Rows are points. The points of each table are mixes of a few directions, plus a little noise. Count the directions of each table, and those that both share. Where both have some left over, give the other angles between the two spaces (their principal angles), to ten degrees, smallest first.

First, 4 rows:
0:  138  317  156
1:  -73 -165  -80
2:    1    9    2
3:  -69 -160  -78
Second, 6 rows:
0:  -17  193   40
1:   -3   23    5
2:   -1   20    4
3:   41 -481 -100
4:  -18  210   43
5:   -3   34    6
Directions: first 1, second 1, shared 0; angles 30

First, 8 rows:
0:   -8   14   48  -66 -138   75  -53  123
1: -257  -25 -148  161  130 -101  175  -61
2:  133  -15   -8   41  179  -86   10 -185
3: -204   26   30  -86 -315  158  -34  327
4: -154   15   19  -59 -231  113  -23  241
5:  166   19  100 -110  -97   74 -120   49
6:  149  -26  -40   87  284 -145   47 -283
7:  178  -13    4   31  193  -90   -4 -210
Second (7 x 8):
0:   60 -113   44   94  -67  -54   48   34
1: -223   15  -85   63  -25  -26    9  144
2:  -67   15 -170   13  -96  -77  102  -37
3: -165   28 -139   85   26 -131 -134  204
4: -137  -41   33   14 -134   80   94  104
5:  346  161   90 -239  120   63 -315  -92
6:  185  -70  223  -32  175  146  200 -356
Directions: first 2, second 5, shared 2

First (10 x 12):
0:  -13  -47  118   85   53  -63   -3    1 -129  -16   -3   30
1:  -43 -152  393  280  181 -214  -11   -3 -422  -56   -8  104
2:   38  133 -338 -244 -155  182    6    2  365   49    7  -90
3:   26   93 -241 -169 -109  132    4    1  259   34    5  -62
4:    2    8  -24  -17  -12   16    2    3   24    6    4   -4
5:  -41 -152  394  277  178 -214   -6   -4 -421  -59   -9  101
6:   21   73 -188 -132  -86  104    3    1  201   27    1  -49
7:  -17  -60  155  111   69  -86   -6   -1 -166  -21   -2   43
8:   34  113 -297 -211 -135  160    8    4  316   43    6  -78
9:   -4   -9   25   15   11  -13   -1   -2  -25   -3    0    8
Second:
0:   52   70  -59   40  -47   85   96   52   74   84   -3   26
1: -323   25    8   21   10 -171 -110 -142  -36 -233   45   57
2:  201  129 -193    9  -39  167  155   73  209  155   -5    8
3:  -54  -98  -90   59  -93  -34   31   97  -19  -11   -8  -35
4:  136 -128  428  -84  136    0 -122  -25 -289   80  -43  -33
5:   -9 -102 -146  -48   10  -93  -76  -12   34 -101    4  -75
6:  169  142 -141  137 -165  252  294  210  162  278  -21   54
7: -170  -39  194 -133  189 -206 -268 -254 -135 -251   29   -2
Directions: first 1, second 4, shared 0; angles 30

First:
0:  203   71   80  265 -212  278   63  112   43  147   14 -181  141  145  128 -138  -31 -232   29  -25
1:  196   51 -170  326 -281  134  -42  131  -19  -14   88 -146  -41  113   41 -114   82  -20  121  -55
2: -134  -64   11 -225  184 -157  -22  -53   11  -36  -48  141   12 -108  -88  119  -66  110  -31   30
3:  218  105  102  452 -254  190   29    3  -20  -19    8 -156  -38  153  133 -162  218 -150   -1   16
4:   40  -37   73 -148   94  -83   56  -98   79  -71  -78  187  239  -82 -187  135 -116   41  -38   37
5:  -83  -93  203 -136  283 -233  -41 -105   48  -99 -189  286  122 -152 -119  212    1  134  -74  144
6: -268  -44   71 -344  258 -137    8 -105  -27   22  -21   79 -108  -99   14   65  -47   43 -106   17
7:  -40   37  -61 -164  -16  -36   88 -181  -29 -112   73   29  -32  -16 -118   -1    4   27  -66  -59
8: -141  -28 -305  -25  -58   56 -147  290  -80  176  150 -233 -297   45  192 -121  -58   31  164 -101
Second:
0: -145    4  -86  108   16  -86  107 -121 -160  146 -112  -48  200 -107 -284 -242  180  290  268 -113
1:  268  105  579  349  -25  383  181  -89  159   96  -82  -46  155  169  251  -67   54 -525 -293  123
2:   63  -11 -180    3  -67    8 -112  149   13  -65   11   46   45   20  -23  106  -91  112  106   14
3:  156 -126  -96  149   67  -94  -83  133  124 -127   31  208   -3  -82 -172  171  -36   73   17   36
4: -132   -5   21 -256   35 -165   -3  -95  -27  -21   -2  -27  -79  -43   64   25  -24    5  -82   10
5: -165   72  -23  -75   22  143   61  -60  -86   73  143 -173 -306   74  164 -150   71 -117  -87  -88
6:   69  -96 -106   59   97  -94  -98   90   88 -161  103  159 -204  -56  -65  165   -4   26  -66   29
7: -119  -16 -180 -335  -30  -36   15   52  -18  129   87 -127    0  -21   27  -33 -209  -26   41 -111
8:   -3   84   62    3 -115  -52  -69  -59  -79  -72 -183   10  200   41   37   30   62  163   89  100
Directions: first 5, second 6, shared 3; angles 30, 80

First:
0:   56  157  197 -207   38  142  -24    7   41   19  -14   26  -28   27   86    1  237  -29 -124  -98   59  -64   19 -109  -46    6   27 -136  -79 -109    1   54
1:  112  183   75 -103  -51  100   37  -51  -49    4    7   -9   -4  147  129  -57  185  -68  -24  -20  -23   21  -16 -124  -62   36  -39 -138  -39  -93   63   21
2: -265 -279  154  -43  139  -78 -185  177  292  -60  -61   54  -36 -398 -232  227  -41  111 -161 -180  232 -285   -8  179    6 -187  154  112  -25  115 -310  -58
3:  286  391  115 -190  -84  137  149 -135 -242   94   16  -16    9  393  222 -249  239  -86   10   44 -165  157  -11 -296    6  178 -139 -139  -28 -226  276  155
4:  -39  -27  -15 -107  264  228  -46   25   52  116   32   59  -55 -205   61   76  -55   65  -76   72   53  144  276   92  101  102  190  -66 -107  -24  105   88
5:   14 -126 -129  147   21 -271  117  -20 -230  128  -13   -7   51   97 -198 -216 -399  140  146  158 -206  156  -16   10  274  135 -124  387  145   15  183  160
6:  -49  -60   35   42  -79 -116  -28   32   50  -63  -28  -13   14  -14  -81   27    9   -2   -6  -71   35 -130 -117   10  -44  -91  -40   53   40   44 -120  -55
7: -167 -264 -183  296 -164 -231  -66   48  129 -182   -9  -48   37 -123 -142  155 -148  -29  102  -33   68 -161 -173  184 -128 -202  -28   83   98  220 -259 -239
8:  121   51 -315  204  -74   21  128 -125 -205   30   75  -51   33  188  135 -108 -173  -64  209  233 -183  296   69   13   23  137  -67  -27   48   24  225  -23
9:  -70  -22   66  -38  -12   67  -86   44  158  -85   -9    6  -22 -116   23  142  145  -40  -79 -105  132 -137  -24   40 -129 -113   67 -128  -51   36 -163 -104
Second, 8 rows:
0:   -6  139  488 -388   79   45  -87  100  133   32  -92   63  -40  -47  -74   -4  336   54 -278 -280  148 -296  -80 -177    2  -68   18  -16  -80 -165 -133  141
1:   56  135  142 -161   33  124  -11   -4   21   23   -7   18  -22   31   82   -7  182  -25  -90  -61   38  -28   29  -89  -33   18   23 -116  -64  -90   20   47
2:   33  -30 -283  199  -41   32   57  -75  -87  -11   64  -35   17   50   97    0 -150  -53  157  173  -88  200   72   84  -21   60    0  -49   24   73  107  -79
3:  122   23 -582  364  -74  170  131 -186 -192  -13  152  -73   26  143  292   -4 -228 -146  312  372 -188  468  199  136  -69  160   17 -202    9  110  277 -155
4:  -19  -60  -91   91  -18  -49    9   -8  -19   -9    9  -12   11   -8  -24    3  -93    4   55   44  -26   34   -4   46   11    0  -10   44   30   46    2  -30
5:  -76 -164 -124  165  -35 -163    3   20   -9  -25   -5  -17   26  -48 -121    8 -202   41   83   43  -28   -4  -50   96   44  -35  -29  155   78  100  -46  -45
6:  -13  -52 -102   95  -20  -37   15  -12  -25   -9   14  -14   12   -1   -9    2  -90   -2   61   54  -30   48    5   46    9    5   -7   31   28   45   14  -31
7:  -94   11  552 -363   73 -122 -120  164  177   17 -137   69  -28 -122 -242    3  248  124 -299 -348  177 -424 -170 -143   55 -138   -9  154  -24 -121 -243  152
Directions: first 4, second 2, shared 2

First (9 x 32):
0: -194    4  -30  -41  -40    5   10   65  -53  -15   54   21  -42   29  100  -34  -80  140   88  101   85   34 -151  -38   51  -41   29  -10   37   17   68  218
1:  254 -147   -4  122   26   23   43   41   68  101  -65  -66   33  -42 -276  128   38 -251 -221 -117  -95  -26  123   30 -141  226   54  125  -49  -60 -185 -294
2: -199 -104  112 -125  -31 -118 -121  150 -162  -76   41  159  -75 -124   47  -80  -80  154  194  101  106  -34 -110   94   90    5   60   -1   39  -17    2  283
3: -128  101 -122   49  -21  -52  123  187  133  -52  268  -64  113   81   -5  -25   -9  148   44  177  117   65 -154 -140  -53   81  -30  101 -129   52  -27   92
4:  552 -208  108  -15   74   -8   10 -297   10  206 -341 -247  407 -110 -509  -29  279 -394  -82 -189 -521 -259  235   71  118  108  -26  173   43   45 -113 -697
5: -184   50  -37  -10  -32   37   -3   41  -33  -33   49   59 -134   49  174    6  -96  116   28   49  132   74  -91  -25   -3  -71   19  -72   33  -10   73  225
6:  -33   64   66  -30   18  -64  -84   31  -17 -104   52  129  -96  -53  108  -18   -5   52   48  -20   95   17   74   68  -22  -46  -35  -81  -36  -24   -8   86
7:  -18   69 -132   77  -31  306   75 -294  -16  149 -248 -102 -208  206  231  123  -95  -94 -206 -155  -49  105    7  -79  -16 -212   24 -180  185  -23  200   12
8:  -48  172   42  -30   34 -128  -53   78   71 -176  193  112    6  -32  127  -70   47  131  113   51  128   25   61   16  -24  -54 -100  -58 -127   21  -12   77
Second, 10 rows:
0: -205   13    8 -141   60 -147   71 -283   31  135  147  256 -126 -174 -213  440 -103   16  -96  242    3  102 -190   25  150 -163 -220   42  -49 -127  181 -341
1:  172  -72   35  175  -94  148  -35  457  -29 -196 -104 -189   75  153  221 -477   93  -28  109 -288   87 -114  278   20 -180  235  178   28   61  140 -234  374
2:  -75  -56   48  -13  -54  -46   29  169   18  -79   50  108  -75  -29  -35   61  -18  -22  -19   28   88   14   79   36  -11   20  -63   44   32   34  -39  -20
3:   42   72  -56  -40   36    6  -39 -204   -2   75  -54  -94   65   30   -8   46   25    5  -10   55 -117   11 -110  -62   34  -90   65  -84  -19   -8   60  -40
4:   30   60  -39   -1   80   16    8 -268  -16  128    7  -37   38  -18   -8   14  -21   34    9    3  -77    3 -129  -19   35  -50   -3  -15  -65  -86   95  -59
5: -140 -134   96  -42 -179  -88   -9  567   57 -279   32  179 -128   -3  -50   69   21  -89  -55   51  191   19  270   62  -58   77  -63   53  149  186 -170   41
6:  106  -27   21  142   37  109   36   60  -46   15    2  -79   41   33  133 -303   -5   40  100 -219   53  -76   59   42  -77  153   44   76  -64  -50  -58  172
7:  -97  101  -55 -133  123 -101   26 -527    7  230   73   93  -25 -117 -168  371  -73   42  -77  221 -136   80 -303  -36  160 -216 -121  -43  -83 -163  242 -317
8:  111  148 -126  -97   27   11 -125 -308    5   83 -173 -244  143  110   -4   72   87  -12  -40  117 -250   26 -161 -149   50 -178  173 -214   26   50   73  -28
9:   44 -102   74  145  -45   87   42  338  -23 -115   25    2  -18   32  128 -306    1    1   88 -220  151  -78  202   77 -110  204   16  112    3   28 -145  216
Directions: first 5, second 3, shared 0; angles 40, 90, 90

First:
0:  143  -92   18  143 -154  100   54   -3 -127  118  176  123  113  -42  205    8   45   64 -195  186 -142  -28  -23    8 -160    8  -69   89 -152   60   40   50
1:  -19   80   22  -59  -42   31   -1  -62   -9   18  -21  145   30   72   97 -141   43   30  -82    9    2 -112  -23  -58 -160  -76   -8  -30  -69  -34  -74   64
2:  127  -26  320  125  -80   46  -40  231   83  -43   95   32   21  -19   95 -206  187 -161  -82  223   -6   29 -216  -26 -133   88 -119  -58   19   17   -9   48
3:  107  -14  313  105  -59   33  -47  228   98  -58   70   15    5  -13   67 -203  179 -167  -56  196   12   33 -211  -26 -110   86 -108  -69   38   10  -14   40
4:  -38  -72 -111   11  104  -69   -1   19   17  -36  -34 -210  -66  -74 -184  221 -108   -9  161 -106   29  134   86   75  261   68   54   33  111   25   84 -100
5:    8  -61 -327    7  -73   52   99 -256 -220  168   77   97   95  -19  110  224 -155  241 -113  -51 -137  -65  210   33  -26  -91   57  152 -177   41   47    2
6: -195  157 -225 -237  101  -58   -1 -238    0  -15 -193   61  -46  113  -83   -2 -120  117   84 -262   86 -125  151  -47   19 -151  120  -39   -3  -83  -94    5
7:   13   42  103   -8  -29   19  -17   36   32  -16   -1   70   10   35   56 -132   71  -38  -46   51   13  -45  -72  -38 -104  -13  -32  -41  -14  -18  -44   41
8: -167  227 -114 -252   16   -1   -6 -245   -2    7 -171  241    5  181   71 -208  -19  113  -50 -171   70 -242   66 -116 -208 -209   72  -77  -91 -109 -173   92
9:   23 -241    2  166  216 -152  -40  290  128 -144    2 -575 -167 -234 -433  438 -124 -187  379  -75   73  420   31  196  620  289   33   40  339   92  238 -242
Second, 8 rows:
0:  145 -181  278  156   32  -49  -48  315    4    9  193 -107 -117 -244 -136  182  105 -174  127  180  -36  333 -167   37  246  208  -96   92   91  192  106  -33
1: -190  116   -5 -241  222 -159  -83   -9  100  -93 -181  -57 -210  -16 -300   69  -48  -62  294 -252  168  113   21  -47  264  -20   91  -50  157    9  -72  -34
2:   79 -144  -35  144   -3    1   25   83  -29   11   87 -170   11 -103  -53  190  -47  -17   32   57  -54  132   30   90  152  108  -13   67   44   56  121  -77
3:  -27  116  -58  -57  -97   78   29 -153  -20   25  -51  179  111  155  197 -220   23   89 -181    4  -17 -239   21  -60 -290 -132    2  -57 -123 -104  -92   78
4: -162   82 -102 -176  172 -115  -39  -63   69  -73 -164  -94 -128   12 -228   92  -93   -7  217 -231  120   52   81   -8  212  -28   97  -35  123  -25  -31  -52
5:   44  124    7   -2 -209  154   49 -157  -55   68   16  309  197  196  370 -359   94  107 -341  127  -73 -337  -34  -89 -495 -163  -49  -61 -219 -116 -120  142
6:   91 -108  163   97    8  -22  -24  181   -1   11  118  -53  -57 -139  -63   96   65  -99   60  116  -29  184 -100   21  126  120  -59   54   44  110   59  -17
7:   20   -3 -250   76 -127  109   92 -199  -67   42  -18   -5  197  139  208  -49  -99  160 -213    1  -81 -232  146   51 -215  -89   29   -6 -112 -126   26   -9
Directions: first 3, second 3, shared 2; angles 40

First, 9 rows:
0:  317 -160 -333   -1   44  -59  -77   -9   68 -106   19  189 -107  106  170   98  292  -97   -8  -58 -183  -26 -113  104  162 -108   72  -63 -161   96  -93  274
1: -149  210  105  132   93   27  -84   89  195   36   41 -360  193 -117 -118   52  -91   37  224   44 -293 -108   65  -39  -22   32  -48  154   47   86  151  -78
2:   62   75 -153   80  106  -49 -120   67  163  -46   46 -153   44  -45   28   73  163  -54  190    1 -350 -144  -43    4  106  -22    9   29 -142  151   30  132
3:  280 -246 -245 -101  -51  -50   30  -75 -115  -81  -26  375 -198  149  180   10  214  -79 -182  -67  136   77 -104   83   94  -81   78 -149 -113  -20 -159  199
4:  176 -239  -54 -102 -113   28  104  -96 -165  -19  -56  364 -130  164   94  -19   -4   -1 -276  -49  334  191  -28   90  -20  -57   48  -83   81 -129 -108   34
5:  101  -27 -209  -31   47 -103  -66   10    2  -62   24   53 -118  -19  104    4  253  -99   81  -15 -153 -132 -104  -26  130   -6   32 -119 -250  109  -97  179
6: -374  195  340  -20  -40   22   71   21  -97  113   -6 -223   75 -155 -173 -124 -249   83   54   63  171  -39   90 -156 -153  137  -78   15   85  -83   70 -275
7: -186   69  307   36  -57  134   88   -6  -11   95  -29 -109  158  -12 -150  -25 -347  127  -81   33  208  153  138    7 -184   35  -53  144  312 -143  128 -266
8: -220  106  241    7  -32   53   58    8  -39   80  -13 -140   86  -70 -124  -56 -221   81    1   38  128   32   86  -61 -128   67  -52   62  140  -80   72 -201
Second (11 x 32):
0: -196  207 -154  -10 -191  -63  -71  131 -207  -28   19 -264 -222 -213    3 -153   55 -211  300  -44  -76 -412 -105 -107  -56  154 -142 -156 -362  231 -120   39
1:   38 -100  169    3   18   91   84  -68   40   42  -29  126  125  113  -43   47 -172  131 -204   18  179  257   91   70  -63  -58   38  110  289 -167   79 -115
2:   49 -113  184    4   28   99   91  -79   52   46  -32  143  143  128  -47   57 -183  147 -226   21  191  288  103   79  -65  -69   47  121  321 -188   90 -126
3:  128  -79  -32    6  140  -36  -20  -44  134  -19   13   99   66   71   41   84  120   51  -55   22 -109   95   -1   21  108  -70   82   23   26  -31   24   79
4: -120   88   -7   -5 -129   13    1   55 -127    8   -6 -113  -82  -86  -27  -83  -72  -72   87  -21   62 -135  -17  -34  -82   75  -80  -43  -78   60  -37  -47
5:  201 -153   19   10  208  -15    1  -90  210  -12    7  192  143  144   40  137  106  125 -160   39  -86  240   34   59  130 -125  132   76  149 -110   68   68
6:  108  -50  -70    3  124  -53  -39  -23  113  -27   21   62   30   38   46   65  150   16   -4   17 -141   28  -23    2  113  -50   65   -4  -44   12    5   99
7:  111 -152  173    7   95   84   83 -101  117   37  -27  193  176  161  -29   95 -130  174 -259   30  143  338  105   91  -14 -105   85  135  338 -204  100  -88
8:    6  141 -341   -7   47 -196 -171  106    3  -94   67 -180 -198 -171  107  -38  402 -219  357  -19 -408 -434 -178 -123  185   69  -23 -195 -538  302 -137  272
9:    2   26  -65   -1    9  -38  -33   20    1  -18   12  -33  -37  -32   22   -7   77  -40   68   -3  -78  -81  -35  -21   35   13   -5  -36 -101   56  -26   52
10: -318  178  123  -11 -354  114   71   96 -335   60  -46 -222 -138 -151 -111 -204 -351 -101   94  -51  322 -184   26  -37 -293  168 -201  -33    6   38  -46 -232
Directions: first 3, second 2, shared 1; angles 40
